Every row gives one point. The points of each table are mixes of a few directions, plus a little noise. Count the directions of each table, and those that both share. Where both have some left over, give the other angles between the two spaces (their principal angles), to ten degrees, smallest first.
(in the rows, 128 means zero)

First (5 x 3):
[[ 70 101 148]
 [212 181  97]
 [ 76 185 133]
 [165 109 121]
 [116  64 141]]
Second:
[[ 68  82 100]
 [168 139  50]
 [191 183 188]
 [140 150 197]
 [109 111 108]
 [ 91 103 125]]
Directions: first 2, second 2, shared 1; angles 80

First (9 x 8):
[[132 123  38 177  74 195 155 249]
 [198 131 185  85 111  79 102  92]
 [ 29 248 203  65 187  83  54 180]
 [144  77 102 146 153 100 152  82]
 [150 140 162 108 112 125 114 114]
 [121 115 130 140 120 159 143  98]
 [140 137 169 110 117 133 119  94]
 [108  95  76 166 138 152 160 129]
 [132  87  87 155 141 124 155 113]]
Second (9 x 8):
[[125 208 171 131 204 163 158  63]
 [169 107 144 201 124 115 182 187]
 [ 82  92  70  19  75 104  64 102]
 [109 146 125 170  86  84 164 142]
 [190 137  75 144 165 121 111  58]
 [162 105 125 201 118 129 106 167]
 [ 66 121 135  49 111 151  67 123]
 [ 72 124 164  79 113 152 113 158]
 [178 116 144 165 155 131 187 153]]
Directions: first 4, second 5, shared 1; angles 50, 80, 80

First:
[[ 98 126 138  99 118 134 161 116  89 127 141]
 [191 162 161 159 136 116 189 109 135 113 148]
 [143 110 100 127 158  95 137 132 126 150 134]
 [  7 141  34 155 135 172  87 116  64 150  85]
 [160 109 149 166 101 206  19 194 178  84 104]
 [173  96 150 108 147 130 142 148 137 125 150]
 [144 150 133 120 170 115 175  81 158 156 130]
 [153 113 144 125 107 104 130 153 119 113 144]
 [ 82 147 143  92  83  81 111 103 146 135 118]]
Second (11 x 11):
[[100 102 165 131 157  97 149 118 148  84 131]
 [142 172  94 130 107 143 115 180 115 183 156]
 [ 62  70 132 188 138 103 173 145 182  85 155]
 [163 172 138  97 132 154 102 100 102 154  55]
 [ 94  98 160 155 153 128 151  84 160  89  51]
 [164 137 131  80 120 110 109 136  95 129 197]
 [160 120 110 111 106 153 109  86 108 135 104]
 [179 102  94  89  86 128 102 109  91 128 215]
 [119 167  66 188  97 193 125 151 145 204  43]
 [116 119 146 126 141 107 137 137 135 108 151]
 [112 149 171 111 164  90 139 158 130 112 151]]
Directions: first 6, second 4, shared 0; angles 40, 60, 80, 90

First:
[[143 169 205 139 147 149 136  72 140 143 133 138 175 117]
 [103  50  48 131  88 119 124 204 111 121 135 116  95 154]
 [156 209 190 132 164  73 174 174 119  87  95 137 173 107]
 [129 123 174 145 130 147 149  98 139 139 147 150 164 140]
 [142 203 159 114 157 104 115 103 132 113 101 127 123 102]
 [156  64  82 116 141 201 156  87 137 184 169 100 140 112]
 [113  67 111 142  86 178  88 137 117 174 146  87 137 132]
 [102  52  32 115  86 159  71 140 119 156 140  91  66 137]
 [108 218 151 117 154  20 137 138 138  35  86 205  80 150]]
Second:
[[117  98  56 117 140 102 122 249 174 174 130 216 115 199]
 [165 172 122 139 169 117  95 202 123 150 167 151 150 132]
 [114 126 153 185 155  51 113 127 105 153 143 122 179 153]
 [148 128 114  96 116 245 146 172 177 137 123 147  97 113]
 [ 86  59 150 136  73 108 154  55 106 114 117 108 145 145]
 [113 116 165 111  85  92  99  75  91 143 115 101 171 130]
 [176 153 124  79 107 176 117 132  95  82 172 121 114  92]
 [ 87  88  72 109 113  36 149 100 118  89 102 150  81 161]
 [149 207 157 104 155 189 105 103 159 146  74  87 108  66]
 [126 132 168 203 168 163 179  67 131  91 136  78 119  90]]
Directions: first 5, second 6, shared 2; angles 60, 60, 70

First (9 x 20):
[[123 134 103 148 131  74 103  97 138 122 102 106 127 115  63  95 176 159
  135  70]
 [153 146  94 122 115 103 125 102 138 114 138 100 142  95  83 137 142 145
  107 114]
 [176 154 105  93 128 143 147 126 121 127 171  86 167 136 142 161  97  98
  111 169]
 [139 143 107 130 145  94 114 110 126 133 123  90 146 149  98 105 149 127
  143 101]
 [ 88 109 166 150 171 124 112 150 110 158  95 139 119 208 163  74 137 104
  187 109]
 [145 137 125 113 133 140 137 133 121 132 146 113 145 143 146 139 110 109
  128 150]
 [ 76  93 173 154 125 150 124 154 130 134  96 191  84 128 158 113 131 140
  142 123]
 [139 135 109 127 114 114 126 112 137 117 131 120 129  98  98 137 139 144
  110 118]
 [114 101 169 115  89 209 163 169 132 116 149 206  92  80 200 190  73 127
   89 198]]
Second (11 x 20):
[[ 94  86 148 158 102 136 175 136 110 107 140 187  67  80 182 209 100 161
   69 171]
 [132 134 125 123 133 127 121 127 131 131 126 118 137 135 120 116 133 124
  137 121]
 [125 125 128 130 126 128 130 128 127 127 129 131 125 125 132 132 127 129
  125 131]
 [141 143 120 116 137 125 110 124 134 135 124 107 151 146 107  97 138 118
  150 112]
 [100  95 146 154 105 134 167 135 112 109 139 178  77  89 172 195 105 155
   80 164]
 [148 151 116 110 142 124 101 123 139 141 121  93 164 156  96  80 145 108
  161 102]
 [131 131 126 126 130 127 123 127 130 130 127 122 134 132 124 120 130 126
  133 124]
 [137 139 122 120 136 127 116 126 134 134 125 112 144 141 112 106 136 120
  144 116]
 [108 103 140 146 112 132 157 133 117 115 135 164  90 100 161 176 111 147
   93 154]
 [177 190  96  83 167 116  58 116 155 159 110  40 220 198  48   7 172  79
  213  64]
 [113 108 139 142 116 132 151 133 119 119 135 156  98 106 154 167 114 144
  101 148]]
Directions: first 3, second 1, shared 0; angles 30

First (11 x 32):
[[148 117 143 186 117 110 154 162 123 103 108 133  60 116 152 152 120 133
  160 172 179 118 173 135 164  83 147 130 113 117 163 153]
 [ 82 166 118  92 136 135  99  78 124 183 143 121 194 112 116 112 145 111
   85  97  96 147  64 137 115 168 116 101 140 146  72 103]
 [121  86 127 115 121 142 135 144 146  85 161 129  91 146 109 128 127 157
  130  88  90 109 170 114  85 110 102 160 116 105 199 135]
 [ 61 103 126 109 116 142 122 111 149 111 188 122  94 123 100 123 148 156
   96  55  64 112 151 126  67 111  84 146 110 101 202 129]
 [119 111 137 161 117 121 143 146 131 104 136 128  70 119 134 143 128 140
  139 133 141 116 167 131 132  91 126 136 112 111 179 145]
 [197 105 101  32 152 163 107 131 137 110 123 132 232 193  97  93 107 131
  133 100  75 132  97  89  81 202 121 160 159 146  80  99]
 [249 132 130 157 141 112 149 179 106 112  45 141 146 153 165 138  89 104
  194 233 218 137 134 116 203 137 190 127 147 152  63 139]
 [ 50 159 135 148 119 117 118  90 126 169 154 120 111  84 129 134 154 122
   91 106 120 134 107 154 129 112 114  99 117 126 130 127]
 [195 132 137 169 132 111 148 164 112 116  74 137 113 131 161 144 108 112
  172 204 201 131 144 130 187 115 170 122 132 138 100 143]
 [ 89 134 105  39 140 160  90  79 142 155 171 121 217 148  85  94 143 133
   77  46  37 136  74 113  58 189  88 134 146 137 101  93]
 [ 97 162 145 197 117  98 140 123 111 159 110 126  80  80 160 152 138 109
  129 174 187 135 127 158 184  91 150  91 116 131 118 144]]
Second, 11 rows:
[[ 47 130 127 120 121 137 126  92 124 154 171 124 108 101 107 123 151 140
   89  70  82 130 119 141  95 114 100 113 114 113 158 121]
 [ 75 140 121 117 138 145 154  80  64 203 120 143 141  93 114 113 135 123
  107 105 109 161  79 146 140 125 144  67 128 129  77 105]
 [181 112 134 140 120 115 112 174 177  61 129 118 111 160 141 142 118 134
  153 152 148 100 175 112 121 126 119 179 127 126 172 149]
 [ 92 135 134 125 111 116  81 129 201  87 183 102 117 134 123 137 151 137
   97  91  97  98 152 126  81 132  77 173 119 120 194 141]
 [116 176 124 111 136 121  95  96 133 171 121 118 194 119 134 120 138 100
  102 135 130 143  72 135 139 170 129 108 144 154  61 113]
 [112  66 135 148 111 136 160 160 138  68 164 133  31 134 113 139 127 171
  144  94 104 101 207 121  92  69 106 161 100  87 243 149]
 [224 169 126 123 142 108  94 151 151 122  72 120 211 159 161 130 109  88
  154 207 189 133  96 116 174 185 159 141 159 171  40 127]
 [208 140 127 131 138 117 121 156 132 115  81 129 168 153 151 130 107 107
  161 190 177 131 120 117 165 155 158 137 147 152  76 130]
 [ 48  88 122 131 133 164 208  88  24 193 133 162  62  81  96 113 130 157
  121  75  89 160 121 148 127  69 146  57 106  94 140 111]
 [ 70 166 127 111 124 123  87  89 156 156 162 110 163 111 122 124 154 117
   81  94  98 129  92 138 105 153  98 123 130 137 116 118]
 [236  86 131 151 134 127 169 193 108  77  72 147 100 164 147 137  88 134
  199 195 185 122 176 109 167 109 171 148 132 126 131 144]]
Directions: first 3, second 3, shared 2; angles 70

First (10 x 32):
[[134  78 162 175 135 127 201 145 112 114  71 175  95 129 127 171 154 182
  152  59 158 185 114  76 133 192  61 126  97 145 161 147]
 [129 141 113 129 122 116 112 128 127 128 145 113 134 127 132 120 117 126
  119 141 124 124 127 143 119 121 143 128 128 122 122 125]
 [138  97 112 215 118  77 170 155  98  99 107 141 110 124 154 167 114 204
  124  71 166 188 109 119  93 188  87 131  84 132 148 147]
 [121 208  61  72 119 116   8 106 147 142 224  48 181 128 138  70  80  63
   85 232  83  50 149 217 108  35 233 132 169  97  84 100]
 [134 105 126 180 124 101 160 145 107 112 109 141 115 126 141 153 125 178
  131  91 152 168 111 117 108 167  99 128 100 134 142 141]
 [127  74 231  77 157 216 216 116 151 152  38 208  91 134  82 148 207  98
  177  82 125 138 133  32 202 154  58 117 142 160 156 136]
 [132 147  66 187 112  60  93 144 102 104 167  87 140 124 163 134  82 173
  102 135 143 144 117 178  75 134 151 135 102 111 120 130]
 [119 157 157  32 140 192  94  98 166 161 142 120 145 132  97  90 148  39
  136 181  87  62 152 130 174  64 161 126 179 126 110 108]
 [125 112 171  97 139 173 152 118 143 141  96 159 113 129 109 131 160 106
  147 117 124 120 134  91 163 129 106 123 140 141 135 127]
 [127 165  84 121 119 105  73 125 127 127 178  85 152 125 140 104  97 114
  104 169 116 100 133 176 106  91 175 133 138 112 108 117]]
Second (9 x 32):
[[ 50 195 138 103 126 179  68  70 186 100 147 145  67 155  89 134 109  46
  131 129 153 115  91 111 116  79 153 139  84 134 144 138]
 [161  96 130  82  91  89  95 155  96 155 155  89 195 112 143 118 153 159
  131 142 107  87 153 180 100 110 115 124 163 113  92 106]
 [195  75 155  99 176 144 198 154 106 145  73 125 156 108 188 113 145 119
  142 161  76  99 196 109 230 146 122 101 191 151 115 148]
 [ 87 195 101 142 130 159  96  99 169 134 163 142 108 141  64 105 102  86
  104 149 135 143  92 122 105 109 178 146 114 110 139  99]
 [196  91 123 170 170  89 177 177 103 102  77 127 162  81 227 133  70 120
  112 177  93 122 197 120 219 172 143 101 141 153 100 153]
 [110 102 151 152  96  92 117 139 116  91 112 143 110 123 148 178 126 158
  143  77 169 147 110 121  91 149  75 128  70 141 131 148]
 [ 84 166 138 148 156 191 156  91 171 124 111 175  64 153  71 127 130  91
  131 109 147 166  90  72 142 134 138 140 107 133 168 131]
 [189  64  86 144 134  66 175 153  45 140 134  52 145 148 209 124 170 249
  145  94 117 130 154 181 108 143  95 116 174 123 139 170]
 [ 81 168 131 113  72 142  70 114 160 159 180 154 144 132  12 120 147 122
  115 113 154 143  68 134  40 112 132 157 106  93 125  59]]
Directions: first 2, second 6, shared 2

First, 11 rows:
[[142 111 144 113 110 143 120 113 144  96 118 108 120 143 163 124 112 148
  125 136 142 132  94 105 147 128 109 143 117 141 116 115]
 [141 123 138 114 118 140 123 118 138 105 117 116 127 144 154 127 115 145
  132 134 142 134 104 111 142 130 118 141 119 137 119 122]
 [113 112 128 148 137 111 130 149 132 147 143 130 132  98 123 126 138 108
  126 131 112 124 137 141 127 128 129 114 139 133 136 128]
 [120 120 127 144 136 119 131 143 128 142 139 127 141 101 132 121 137 111
  135 133 118 128 129 136 128 133 131 117 135 137 131 127]
 [123 234  66 169 193 131 169 161  36 218 155 165 249  51  93  89 187  61
  220 121 111 149 175 179  76 172 217  80 150 133 125 167]
 [121 103 138 123 114 121 120 121 145 117 127 126  91 142 118 139 120 136
   95 124 123 116 132 125 131 113 108 134 127 117 134 119]
 [120  84 148 134 122 110 117 144 164 117 129 119 104 125 141 142 117 133
  109 136 124 124 117 123 147 118 105 132 132 135 136 121]
 [125 128 127 128 128 126 127 127 128 130 128 131 122 131 120 131 128 128
  122 125 126 125 134 130 125 125 128 128 129 123 131 129]
 [132 119 132 101  77 164 124  56 109  99 131 110  77 155 120 105 123 142
   70 112 120 103 121 107 114 112  96 139 110 110 112  90]
 [112  93 138 147 133 104 124 153 150 138 140 126 118 104 129 135 131 115
  116 134 113 122 132 137 137 123 117 119 139 134 140 125]
 [158 181 124  86 139 140 122 124 134  99  80 150 128 214 115 169 100 181
  157 122 175 150 132 115 133 125 150 162 113 106 128 165]]
Second (9 x 32):
[[120 110 139 159 134 118 113 137 144  97 127 134 140 111 147 111 124 108
  151 126 153 130 101 114 147 134 114 108 121 148 113 127]
 [140 156 152  76 124 156 134 117 140 138  71 141 143 146 108 169 117 144
   97 118 156 150 144 132 131 115 117 126 125  94 107 137]
 [153 117 164  60 147 151 158  90 155 144 147 219 114 180 100 161 162 173
   57  94 153 159 150 116  98 115  97 163 131  93  84 157]
 [122 135 116 150 127 118 117 142 118 120 116  99 135 111 139 115 115 108
  160 140 121 122 115 131 139 136 136 114 126 142 141 118]
 [129 122 129 121 130 130 122 133 153 100 124 140 146 135 135 130 126 151
  141 118 162 129 104 118 129 132 126 132 123 159 105 156]
 [115 164 132 134 102 145 124 129  90 178  75  67 119  98 111 142 102  91
  109 152  86 123 176 155 151 104 140 101 130  66 175  72]
 [143 139  79 107 134 114 135 137 115 127 165 116 125 157 128 124 136 167
  157 131 109 113 112 138  92 150 162 167 135 172 136 166]
 [132 104 115 168 152  90 124 139 121 103 171 145 119 126 152  89 143  94
  169 130 113 128  94 113 121 158 122 129 131 158 126 126]
 [ 98 107 127 174 101 129 122 128 114 147 155  93 110  90 130 109 130 113
  113 141  97 102 154 135 147 108 136 112 128 118 166  93]]
Directions: first 4, second 5, shared 0; angles 30, 40, 60, 90

First, 11 rows:
[[115 103 163 127 130 144 142 114 136 118 150  91 117 147 135 127 142 136
  119 135 123 135 141 160 113 138 131 114 141 124 115 142]
 [110  96 173 127 128 142 146 113 142 111 155  86 120 153 135 127 144 139
  117 137 117 137 143 168 110 138 134 108 141 123 110 146]
 [119 122 144 134 121 144 129 124 120 131 134 108 124 139 132 127 127 135
  129 128 133 130 129 128 118 134 130 121 136 133 121 126]
 [111  99 177 130 134 166 144 106 124 122 154  75 105 153 142 125 149 143
  117 135 139 138 141 164 105 145 131 111 153 122 115 139]
 [146 145  88 120 132  84 121 145 145 124 110 177 151 105 114 132 120 111
  131 124 108 120 123 115 151 111 127 142 106 123 139 131]
 [133 129 128 125 137 133 130 122 126 127 129 129 119 124 132 128 136 128
  124 129 137 130 128 136 130 129 125 130 132 122 133 129]
 [113 123 143 140 109 143 126 130 117 135 132 105 132 141 127 125 115 137
  134 127 127 129 128 116 115 132 132 120 131 142 115 121]
 [111 136 131 145 100 148 114 139 101 148 122 112 136 137 127 122 102 137
  142 120 134 126 118  88 114 132 129 124 129 154 117 106]
 [105 103 164 134 110 132 140 126 139 115 149  89 135 153 125 128 124 138
  128 134 105 134 139 144 111 134 139 109 131 133 104 141]
 [183 186  26 109 157  59 105 155 141 136  77 249 150  64 109 135 121  93
  134 116 129 111 107  90 184  95 115 172  92 113 175 116]
 [161 166  72 119 154 116 113 135 117 146  95 188 121  90 128 129 131 114
  129 119 157 119 110 103 156 118 115 156 119 121 163 110]]
Second (9 x 32):
[[144 132 136 120 131 138 124 126 135 132 135 141 124 123 129 128 119 130
  130 130 128 143 126 122 115 128 127 127 137 142 132 118]
 [135 127 141 121 136 127 136 121 147 125 137 124 127 127 133 133 132 134
  121 128 129 137 136 142 127 123 128 127 130 124 124 133]
 [104 110 147 127 144 101 164 109 165 107 138  78 133 138 140 141 163 144
   98 123 133 113 161 188 160 112 128 124 107  77 106 170]
 [146 138 121 126 121 146 108 137 111 140 125 159 125 122 122 122 107 120
  144 130 124 142 110  94 107 136 128 131 141 160 140 102]
 [147 143 111 129 113 151  97 145  94 146 119 171 125 120 116 117  98 114
  154 132 124 139  99  76 102 142 128 132 145 170 147  93]
 [ 92 121 102 150 115 110 126 137  95 125 105 108 134 140 120 123 140 118
  130 126 126  91 125 124 151 132 127 131 110 105 125 141]
 [149 127 159 108 147 132 146 110 174 121 152 122 125 123 142 138 134 144
  112 128 132 154 145 157 122 118 126 123 134 125 120 136]
 [168 130 173  96 151 140 147 105 191 123 164 132 121 117 144 142 128 150
  111 130 133 173 148 160 111 115 128 122 144 136 121 131]
 [ 66 123  64 175  94 107 102 160  39 133  76 117 138 146 104 109 132  98
  151 126 122  60 103  87 157 145 129 136 104 111 135 130]]
Directions: first 3, second 2, shared 0; angles 30, 80

First, 8 rows:
[[ 56 166 156 125  84  63  96 167 128 142 132  66 123 174  75 121 163 111
  191 102 137 102 122 214 156  22  35  76 151 130 138 110]
 [161 115 116 152 179 225 148  88 153 147 157 176 110 112 133 121 138 153
   66 167 144 179 148  51  82 206 218 187 156 100  96 151]
 [121 104 121 120  86 134  85 159 110 146  84 102 154  93 196 121 109  96
  176 147  80  85 115  98 152 117 108 139  65 158 177  93]
 [132 150 177 135 138  92 189 185 127 154 159  92 136 203 103  77 103 156
  154  99 161 108 124 172 117 145  93  91 171  91 188 203]
 [137 115 103 120 112 141 131 125 123 116 112 153 126  86 135 137 137 114
  117 136 106 122 117 108 137 139 149 139 104 144 128 112]
 [137 137 111 128 147 135 160  99 138 103 149 169 106 121  79 142 156 140
   82 121 146 157 130 136 118 141 158 129 158 119  86 138]
 [119 150 160 141 180 110 107  85 144 126 162 106 122 193 110 145 115 158
  113 115 180 170 161 158 103 109 114 120 177 104  73 138]
 [160  89  81 103  96 125 109 117 102  88  70 160 149  43 191 160 105  94
  123 138  72 100 108  86 158 147 148 144  43 178 136  79]]
Second (9 x 32):
[[140 108 108 134 134 180 107 104 132 132 117 156 126  87 158 139 131 119
  107 158 111 140 132  73 118 156 171 168 104 137 113 104]
 [165 135 124  92  85  77 152 186 101 150  92  96 160  99 177 111  69 133
  166 114  83  87 126 124 165 190 118 100  62 109 228 163]
 [ 61 189 122 133 140 105  92  64 163 116 175 128  75 157   7 175 214 140
   95 115 175 197 159 203 127  36 112 103 203 103  13  94]
 [121 162  78  97  99  98 112  93 129 110 113 148 105  62  84 185 158 129
   98 122 104 164 150 140 163 127 149 112 101 115  85  96]
 [162  77 131 129 144 101 185 138 101  50 117 172 144 141 144 118 107 103
  117 101 137  82  73 147 121 118 110 115 124 188 128 136]
 [143 165 130 102 136  75 106 109 128 143 127  92 136 133 134 161  86 162
  127 112 126 161 170 141 147 157 125 104 107  88 130 144]
 [ 65 168 154 153 109 183  86 157 157 223 155  72 111 153 105  94 173 137
  168 166 134 146 156 113 117 105 122 145 162  78 154 133]
 [156  93 148 146 174 145 133 112 124 109 129 138 145 160 175 117  88 131
  117 130 149 124 123 107  99 144 136 146 134 148 118 136]
 [135  60 163 166 134 186 178 189 114 113 130 152 148 168 165  51 126  91
  156 141 136  53  57 104  93 115 112 152 149 187 183 148]]
Directions: first 5, second 5, shared 4; angles 80
